Each row is a point. Each copy is the shape, with its points in the same order, turned, moved and blurred by noise. Is it also mirrored, or only turned?
(in the rows, 128 means zero)

Shape:
[[104 152]
 [168 150]
 [129 130]
 [ 79 147]
 [ 73 133]
 [135  85]]
Copy 1, 6 rows:
[[102 132]
 [151 171]
 [137 127]
 [ 90 113]
 [ 90 102]
 [170 105]]
Copy 1 is: only turned
Copy 2:
[[ 92 153]
 [ 90  84]
 [111 121]
 [ 92 175]
 [111 182]
 [157 110]]
Copy 2 is: mirrored

Shape:
[[170 136 136]
 [134 162  70]
 [155 163 116]
 [139 150 129]
 [133 152 171]
 [120  74 143]
 [ 97 176 147]]
Copy 1 (7 x 3):
[[ 93 157 122]
 [170 181 118]
 [123 173 137]
 [123 149 138]
 [ 97 126 162]
 [112  86  89]
 [147 126 182]]
Copy 1 is: mirrored
Copy 2 (7 x 3):
[[162 122 127]
 [106  93  79]
 [147  97 105]
 [137 100 134]
 [157  90 164]
 [110 160 174]
 [122  56 156]]
Copy 2 is: mirrored
Copy 3 (7 x 3):
[[156 165 120]
 [ 89 184 172]
 [134 170 156]
 [130 161 151]
 [164 130 147]
 [112 102  90]
 [129 117 188]]
Copy 3 is: only turned

Shape, 12 rows:
[[107 107 150 106 185 157]
 [ 99 128 107 174 187 112]
 [107 155 114 119 110 175]
 [101 161 141 105 119 124]
 [167 154 129 152 115 129]
 [102 153 143 114 107 113]
 [162 133 141 139 110 120]
 [191 117  25 138 171 152]
 [103 161 152 107 103 159]
 [ 99  76  87 130 128 125]
 [123 145 143 137 145 143]
 [105 131 149 117 173 180]]
Copy 1:
[[168 131 150 109 168 145]
 [128  81 119 108 175  82]
 [125 120  93 143 115 163]
 [146 127  99 100  96 134]
 [124 132 121 157  97  89]
 [132 135  98  93  92 123]
 [123 157 127 139 100  92]
 [150 138  72 220 193  75]
 [135 129 111 116  89 164]
 [106 159  87 109 185 118]
 [138 116 132 127 121 122]
 [160 112 146 126 151 160]]
Copy 1 is: mirrored
Copy 2:
[[128  81 151  67 134  94]
 [146  59 122 142 166 116]
 [137 138 179  91 188 145]
 [122 148 170 119 167 101]
 [185 144 158 133 141 140]
 [118 147 178 135 157 105]
 [167 143 167 134 120 137]
 [170 110  66  94 142 211]
 [134 149 198  98 173 112]
 [ 91  85 151 123 132 168]
 [157 114 164 109 156 112]
 [146  90 165  61 161 102]]
Copy 2 is: only turned
Copy 3 (12 x 6):
[[ 95 196 147 167 133 113]
 [ 68 128 145 129 188 147]
 [146 139 156 131  86 153]
 [122 116 136 171  91 132]
 [144  95 165 119 130 102]
 [131 113 129 177 108 135]
 [148 112 152 143 141  94]
 [111 154 129  16 165 108]
 [135 132 157 172  81 141]
 [139 145  95 142 180 155]
 [112 134 171 147 121 123]
 [110 192 174 160 117 124]]
Copy 3 is: mirrored

Shape:
[[137 143 184 167 111  96  98 148]
 [177 107 121 103 136 167  85 111]
 [148 133 145 169  82 103 144 124]
 [112  96 110  70 137 157 171  93]
 [197 146 109  95 155 132 120 119]
 [ 98  99  87  84 148 137 158 124]
 [157 157 114  93 110 155 119 157]
 [151 124 148 120  88  85  95 133]
 [167 145  86 116 144 176  92 120]
 [155 105 159 181 105  71 112 170]
 [168 116 132  90 147 175 135 137]
 [175 109 148 164  76  99 105 163]]
Copy 1 (12 x 8):
[[ 96 147 183 119 150 124 152 154]
 [160 134 103 137 138 104 161  87]
 [ 77 138 173 146 119 114 110 143]
 [144 108  67 138 146 149  77  91]
 [156  72 115 132 109 123 165 124]
 [141 103  68  95 146 127  67 122]
 [152 138 103 123  84 132 140 139]
 [ 80 138 121 144 140 108 162 147]
 [162 105 116  90  84 100 152  76]
 [ 91 141 179 139 155  74 148 187]
 [184 120 114 139 133 131 126 113]
 [104 157 165 157 131  66 144 161]]
Copy 1 is: mirrored
Copy 2 (12 x 8):
[[ 78 168  65 124 123 105 137  99]
 [167 154 139 158 101  74 161 139]
 [ 69 144 126 104 146 117 154 104]
 [155 113 162 131 132 134 117 198]
 [142  94 144 171 118  66 138 124]
 [145 108 158 150 109 166 110 170]
 [124 134 154 139  91  77  99 115]
 [ 83 174 113 165 140 103 136 112]
 [176 122 155 150  92  85 140  97]
 [ 41 157  85 142 102 120 177 102]
 [144 117 140 138  89  72 131 165]
 [ 55 171 123 138 102  98 171  96]]
Copy 2 is: only turned
